Every row gives one point. The window is the flat piece filled in between its corners: a triangle in 3 columns, a solid with four corners in 4, and so on. A path goes straight from each point to the next, and from the last back to the first. After which points does the path pass through the window?
In the rows, 128 means zero.

Window (4 x 4):
[[130  68 131  73]
 [169 171  72 192]
 [ 60 145 177 115]
 [119 174 142 113]]
Path:
(1): [167 159 122 160]
(2): [ 96 169  74 165]
(3): [101 167  67 123]
(4): [140 182 183 198]
(5): [127  57 200 130]
(6): [100 117  78  58]
(7): [ 80 102 128  76]
(8): [174  89 172  85]
(9): [139  70 169  71]
(10): [ 86 109 122  75]
(11): [ 71 185 106 114]
(12): [160 151 145 137]
Through the window after points: 1, 11

Window (6 x 6):
[[124  80 112 142 154  63]
 [157  83 131 138 119 144]
 [109  97 181 168 119 110]
 [155  95 167  91 130 109]
 [177 132 190 186 134 114]
 [116 197 123  48 181 249]]
Path:
(1): [130 127 102 119 102 115]
(2): [138 143 138 114 120 113]
(3): [152  71 210 115 156 211]
(4): [133  56 138 156 178 106]
(5): [122 114 105 125 126  53]
(6): [125 180 124  90 113 128]
(7): [137  58 194 133 171 165]
(8): [125  74 184 125 164 112]
Through the window after points: 4, 6

Window (9 x 9):
[[142 100 155 199 200 176 109 184 177]
 [ 83 206  68  43 138 145 134  49 110]
 [152 127 160 191 153 143  54 131 105]
 [140 130 119 238 136 125 114 143 161]
 [122 151 146 163 195  82 138 132  96]
 [ 77 153  33  23 132  84 119 124  92]
 [102  71 181 174 154 106 114 127 167]
 [167 184 133  71 146  74 108  98 167]
 [106 194 160  33  81 114 159 150 144]]
Path:
(1): [111  36 160 100 133 141 180  75 106]
(2): [130 220 133 175 196  71  97 167 115]
(3): [ 52 178 164  98 180 154  97 116 167]
(4): [150 108 105 147 132 108 135 112 128]
(5): [141 147 105 110 107 118 154 118 141]
(6): [ 69 182 184  90 241  61  73 140 148]
(7): [ 74 179 146 120 193 122  65  94 146]
(8): [205  95 118 155  91 127 196 197 159]
(9): [165 104 124 132 138 139 112  95 125]
(10): [ 69 155  90 137 143  84 120 159 142]
(11): [101 177  95 137 170 126  88 143 161]
(12): [170  63 160 122 104  67 149 135 100]
(13): [141 124  70  63 134 120 125  99  93]
(14): [ 28 203 100 101 148  83  92 155 139]
(15): [ 76 158  96 207 150 148  82 199 225]
(16): [174 108 171 133 183 143 130 119 109]
Through the window after points: 1, 3, 7, 9, 13, 15

Window (11 x 11):
[[103 152  39 106  43  82 163  96  89 201 110]
 [132 112 139 145 150  59 123 185 129 158 218]
 [182 141  21 113 152 102 143  97 176 107  83]
 [159 236  59  71 150  99 127 104  72 154 132]
 [113 142 123  67 101  77 166  59 223 201 152]
 [ 88  28 144 119 193 151  34 129 146 174 117]
 [115 129 127 153  89 171 149 113 124  22  95]
 [168 160  93 106 131 154 189  77 162 212 116]
 [ 79 148 195 157 136  84 157 107  97  97  89]
 [204 105 154  79 161 108 166  88 126 160 132]
 [195 129 134 126 104 173  88 167 163 119  69]]
Path:
(1): [127 141 101 186 128 116  99  61  83  74 127]
(2): [188 144 138 217 108 108 126  61 147  78 146]
(3): [105 133  61  55 123 114 152 137 125 165  83]
(4): [ 44 160  94   7 144 111 145 141 162  99 103]
(5): [194 149 127 159 105  98 168  90 133 167 144]
(6): [125 152 113 159 133 113 105  95 137 133 136]
(7): [126  70 153  54 147  66 185 181 107  89  85]
(8): [106 107 105  80 121 122 181 148 167 113  91]
(9): [157 130 137 141 121 121 129  87 135 138 122]
(10): [178 185 138 129 118 119 148  53 136 134 147]
(11): [112  94  60  52 117  80 166 185 145 175  81]
(12): [147 125 108  86 143 126 158 144 155 141 117]
(13): [155 147 130 106 105 110 124  83 164 162 121]
(14): [170 102  61 148 138  86 138  17 131 128 131]
(15): [160 155 117  80 140 125 153 176 157 152 103]
(16): [134 137 122  83  90 169 193 146 170 117  92]
Through the window after points: 2, 12, 14, 16

Window (12 x 12):
[[ 33 139  84 139 180  73 179 137 228 138 145  96]
 [126  98  93 133 116 140  90 197 147 130 160  37]
 [196 134 110 137 155 174  94  96 207 105 104 194]
 [129 134  98 187  66 144  58  78 156 142 142 118]
 [124 190  48 208 152 111  94  45  58 137  83  87]
 [183 152 148 143 110 197 126 119 114 135 211 144]
 [137  44 116 157 141 186 137 143 185 125 114 110]
 [110 148 113 117 146 194  69  84 102 148 159 177]
 [166  74 115 113 159 130 145 112 155 138 249 170]
 [116 128 131  89 148 115 153  83 162 100 155 129]
 [162  69 135 161 115 151 116 177 157  99 111 170]
 [200 166 171 140 129  55 147  66 122 232  35 132]]
Path:
(1): [159 110 169 163 176 121  80 115 159 155 161 128]
(2): [165 151  86 116 106 141 160  81 157 133  65 155]
(3): [121 123   8 136 135 157 145 117 182 117 139 142]
(4): [ 96 163 180 171 169  77 116  92 131 153 127  89]
(5): [135 125 148 130 159  84  87 135 177 104 155  75]
(6): [128 111  94 152 127 165 159 108 162 162 112 152]
(7): [106  67  86 118  38 205 144 129 196 159  77  96]
(8): [159 109 124 167 196 136 113 112 151 110 145 141]
(9): [121 130 171 178 161 111  95 136 185 170 103 134]
(10): [140 108  88 117 125 134 157  96 146 124 134 114]
(11): [188 168  44 115  81  82 177 187 146 161 166 172]
(12): [150 113 162 156 146 160 102  78 132 145 137 122]
Through the window after points: 1, 3, 5, 7, 9, 11

Window (14 x 14):
[[105 139  97 193 133 105 184 179  96 110 101 153 108 134]
 [119 155 133 115  82  65 176 119 144 221  99 179 107 152]
 [144  47 124 168 172  76 185 125 100  70  67  98 173 175]
 [134  15  80 174 169  81  73  92 215 209 104 132 132 138]
 [120 146  28 156 235 177  83  73 116 187 112 146 153  20]
 [142 132  93 133 126 221 160 101 163 116 160 105 128 176]
 [151  77 160 113 151 206 155 162  56 163 155  56 138 121]
 [124  77 199 129 140  91 101 113 145 178 113 207  68 129]
 [138 156 153 159 117 119 159 181  88  95 133 144 198 161]
 [180  81 164 119 120 136 168 160 205 112  98  41 150  88]
 [132  77 141  76 165  90 133 183 113 127 169 112 137 118]
 [127  88  94 138 174 131 210 176 122 155 112 159 179  83]
 [ 99  51 191  86 101 108  82 204 138  64  53 160 109 178]
 [193 108 120 109 183 119 139 192  66 162 119 161 126 108]]
Path:
(1): [152  50 114 182  55 115 158 123  95 170 123 182 125 112]
(2): [138  70  76 176  76 129 105 126 129 104  79 146 127  54]
(3): [144 105 153 113 153 101 165 144 162 171 116 112 137 154]
(4): [ 91 173 121 142 183 109 211 165 134 163 128  91  72 169]
(5): [193  46 142 112  72 144 107 109 164 134  96 146 192  92]
(6): [144  80 101 143 120 115 157 126 109 135 136 131 134 120]
(7): [139 139 218 104 189 136 139 230 163 113  73  92 168 146]
(8): [100 141 224 151 225 102 171 111 117 184 110 107  96 148]
(9): [143  88  78 131 125 122 135 147 152 136 107 165 149 104]
(10): [170 124 102  72  53  65 115 168 118  63 145 194 129 112]
(11): [ 76  79 145 248 242 163 188 137 138 216  70  80 114 151]
(12): [ 98 175  97 137 241 124 147 174 130 101  92 107 137 126]
Through the window after points: 2, 4, 6, 10, 12

Window (14 x 14):
[[117 103 156 146 162 117 153 145 130 146 153 108 125 139]
 [180 135 118 147 149 133 141 142 110 111 151 164 132 133]
 [139  96 156 118 179 152 134 113 134 154 168 172 148 118]
 [115  85 128  64  49 139 206 100 109 120 134 139 127 129]
 [173 112  62 145 112 163 115 143 112 138 168 103 116 144]
 [143 115  74 140  88 123 108 133 163 148 139 156 165 118]
 [177 111 110  85 130 144 102 157 163 165 119 145 173 169]
 [132 140 134 124 144 159 151 182 133 163 134 160 130 100]
 [  7 143 151 176  76 182 103 100 139 105 129  89 144 146]
 [138 108  97  85 147 131  98 168 126 127 147 157 151 130]
 [152  98 101  80 141 147 139 155 100 148  58 129  87 115]
 [148  86  86  92 161 143 176 133 135 134 140 161 129 166]
 [153 142 131  72 160 129 189 128 141 146 120 112 107  93]
 [103 115 140 119 129 157 158 136 132 134 113 119 189  96]]
Path:
(1): [113 133 108 127 112 148 165  93  88 177 133 180 142 145]
(2): [135  89 139  90 118 140 155 138 148 114 143 119 133 114]
(3): [167  92 120 153 118 152 142 139 153 106 121 124 128 120]
(4): [ 82 147 109  85 127 138 125 125 118 172 181 146 172 151]
(5): [152 115  91  85 143 130 154 108  92 196 153 115 151 132]
(6): [149 103 140 132 135 146 131 176 171  87 114 176 136 114]
(7): [149 103 128  99 140 149 150 157 149 125 123 126 116 107]
(8): [116 133 123 125 125 146 149 122  97 155 143 152 169 153]
(9): [117 134 105  77 140 101 138 131 130 204 123 139 146 194]
(10): [148  90 133 146 143 187 167 142 127  68 150 137 113  51]
(11): [126  48 117 115 111 171 152 187 170 133 175 107 111  84]
(12): [145 147 126 117 155 122 138  94  98 146 124 159 155 169]
(13): [118 128 117  86 119 150 143 123 111 167 127 150 143 149]
(14): [166 110 114 108 145 137 140 152 151 128 138 123 133 113]
(15): [156  60 144 106 155 166 135 132 159 110 140 142 150 125]
(16): [136 137 102 117 150 129 153 133 111 159 150 163 130 143]
Through the window after points: 1, 11, 13, 15

Window (14 x 14):
[[122  67 126 155 118  77  98 186 144 125 101 164 122 137]
 [177 145  92  96 200  72  79 159 193 206 130 154 140  94]
 [212 171  69 152 122 131  71 167 192  88 129 177  89 164]
 [ 40 188  74 147  61 121  81 157 130  45 222 172 114 159]
 [117 167  71 137 141 161 141  63 210 202 101 163 194 177]
 [128  57 155 107 140 148 134 119 148  86 163 119  85 156]
 [180 242 192  82  50 133 126 144  87 130 134 145  74 138]
 [119 172  55  63 159 178 136 130  80 155 108 154  97 172]
 [142 207 126 133 171 109  31 166 155 102 110 117 182 213]
 [126 110 186 132 200 168 135 107 224 166 103 177 124 106]
 [ 78  88  98  71  97 216 114  53 167 121  91 142 105  99]
 [123 101 147 146 138 171 123 109 124 223 158 161 133  65]
 [194 202 150 106 113 132 141 138 143 126 114 148 159  31]
 [118 125 178  84  79 224 135 176 206  71 158 104  90  97]]
Path:
(1): [122 140 104 123  99 151  88 144 150  87 170 174 134 150]
(2): [ 67 205  74 133 114 112 116 123 164 121 125 120  53 114]
(3): [138 135 138 122 149 152 131  98 156 135 119 125  87  86]
(4): [138 109 116  77 111 189  87 164 162 193 115 212 217 174]
(5): [155  99 130  96 161 143  98 148 151 135 127 166 131 130]
(6): [ 78 174 110 177  62 111 153 130 131 151 133 110  87 109]
(7): [ 98 182  33 126 138 210 169 191 158 190  96  68  89 116]
(8): [143 138 164 110 118 100  76  26 164 121 154 244 195 184]
(9): [155 113 111 110 145 144 120 135 170 138 133 191 145 114]
(10): [123 165 127 143 138 135  97 138 172 127 103 111 117 118]
(11): [166 209  56 237 171 139 122 132 161 109 175  84  98 103]
(12): [121 149 128  88 130 127  86 140 166 140 123 168 151 149]
(13): [117  74 139 100  88  78 113 140 155  95 217 201 189 181]
(14): [164 189 107 145 169 234 115 122 179 162  56  89  42  88]
(15): [ 76 203  85 166 110 162  98 116 139  73 137 100 106 128]
(16): [114 108 113  79  83 102  94 179 154 111 217 242 128 166]
Through the window after points: 1, 5, 7, 11, 13, 15

Window (14 x 14):
[[159 168 229  97 112 114 159 195  84 106 171 140 147 129]
 [158 131 162 124 137 203 112 135 173  85 124  85 112 126]
 [166 120 118  65 142 158 147 184 122 116 128  63  81  92]
 [ 72 115 113 104 137 134 156 119 108 201  79 100 209 141]
 [166  76 202 109 142  75 123 143  93  90 185 121 150 145]
 [148 172 127 120 157 115 129 119 147 132 122  89  97  94]
 [154 128 166 126 119 189 112 147 150  95 135  82 103   7]
 [ 90 130  53 107  89 146 111 128 144 169 123 128 168 129]
 [ 18 135  78 104 146 154 147 116  82 191 145 100 142 150]
 [118 130 145 108  73 144 143 121 152  96 110  52  95  95]
 [148 131 183 150 123 105  93 192 123 105 165  56 170 133]
 [ 94 130  83 142  98 163 118 107  58 206  88 106 146 148]
 [107 116 154 103 128 143  80 167 159 121  88  99  77  95]
 [ 55 116  67 196 115 139 174 147  87 158  83 141 190 148]]
Path:
(1): [105 149 110  89 109 161  96 159  89  71 111  55 198 128]
(2): [134 105 132 122 128 126 142 136 146 173 142 129 112 121]
(3): [140 104 187 132 114 173 165 176 118 184 166 136 106 112]
(4): [108 147 130 115 133 117 126 134  98  98 104  84 155 130]
(5): [123 127 100  70 127 165  55 109  73  91 115  71 115  66]
(6): [107 131 158 161 121  93 194 178 157 182 139 121 178 195]
(7): [152 111 164 137 115 135 117 130 138 186 141 101  83  96]
(8): [ 94 150 111 105 117 193 124 152 111  54  93  77 167  60]
(9): [ 84 157 136 126 145 174 122 160  77  74 119  98 161 112]
(10): [122 118 137 120 121 126 144 134 130 166 126  94 123 126]
(11): [167  99 171 130  99 135 138 164 121 182 145 109 160 105]
(12): [ 80 132 128 107 157 120 133 119 105  83 116 105 145 151]
Through the window after points: 1, 7, 11
